Each row of a before or after table is a point. The points were changed in one or more steps. Then noise was added and the rows were shuffled. The steps act on columns, c1 being the first. Write out the steps. A step turns or swaps two columns, mirrors them in a line or flattens them onto one, adds a multiple of one to another, or multiplies or shifts one. Angles are multiples of 10 degrees, from the lower column toward the higher: turns from -170 to 170, lines from 10 to 170 but not 90. Use the fewest steps. Two steps may share a column if one is a turn and the other turns, adds or multiplies; they go together, in the order done. Otherwise the lowest column goes first.
(in the rows, 128 means zero)

Before, 13 rows:
[[115 167 166]
 [179 175 203]
 [ 80  82 129]
 [148 117  72]
 [ 76 218 180]
 [ 62 134 172]
 [ 69 158 133]
 [133 156  94]
 [130 175 105]
 [114 127 157]
 [ 66 111 153]
 [ 87 127  87]
 [137 123 100]]
After (13 x 3):
[[150  90  70]
 [129 146 105]
 [ 79  49 131]
 [ 66  85 152]
 [ 83  96  87]
 [135 125  95]
 [116 134 164]
 [116  98 156]
 [ 60 102 173]
 [176 144 206]
 [137  91 103]
 [ 69 129 134]
 [ 78 187 184]]
Steps: shift c2 by -30

Before:
[[141 107  99 117  40 162]
 [126 114 117 127 140 142]
 [150 149  94 151 119 143]
 [153  94  82 157  67 145]
 [159 104 110 143 127 148]
 [ 98 107 130 117 129  92]
 [128 131 116 150 125 161]
 [139 141  88 123  95  90]
 [156 136 116 152 137 129]
 [127  96  83 124 102 144]
 [153 116 249 124 141 152]
 [151 117 101  93 141 156]]
After (12 x 6):
[[131 148 142 133 126 165]
 [127 134 132 107 142 138]
 [152 104  17 173 140 150]
 [152 103 143  95 140 153]
 [143 127 143  94  42 161]
 [139 127 169 118  95  91]
 [151 147 166 133 118 142]
 [161 150 132 105 129 147]
 [154 175 150  91  65 145]
 [157 149 143 133 138 128]
 [129 143 152  78 103 143]
 [ 98 121 116 108 130  91]]
Steps: turn c2 and c3 by 150 degrees; turn c2 and c4 by -70 degrees

Before:
[[131 145 134 102 158 155 111 102]
 [153 155 159 106  98 167 117 131]
 [125 133 151 116 141 153 130 118]
 [142 127 155 132 151 120 249 136]
 [153  70 143 111 152 137 150 120]
 [145 149 115 113 148 139 133 163]
 [157 131 129 133 145 128 168 189]
 [152 156 163 131 161 128 115 132]
 [136 155 115 128 143 154 132 107]
 [155 149 161  76 159  96 118  98]
 [115 149 156 126 126 137 115 152]
 [152 102 135 131 153 150 119 124]
 [134 145 149 131  83 145 116  99]
 [119 142 159 112 129  70 116 126]]
After:
[[123 103 137 126 152 140 136 137]
 [122 141 126 127 143 149 115  95]
 [133 133   7 128 151 116 156 137]
 [132 161  89 128 146 118 129 179]
 [120 127 127 113 139 151 151 116]
 [119 153 141 111  95 155 159 118]
 [123 128 141 140  83 140 148  95]
 [123 159 141 126 125 140 157 139]
 [145 139 141 110 127  80 161 121]
 [142 132 138  72 149  90 161  90]
 [127 163 124 110 145 132 115 148]
 [128  74 107 108 148 128 142 148]
 [119 130 144  98 154 150 135  96]
 [131 154 144 125 162 120 164 117]]
Steps: flatten c1 and c6 onto the line at 110 degrees; turn c2 and c8 by -30 degrees; turn c3 and c7 by 90 degrees; turn c4 and c5 by 10 degrees
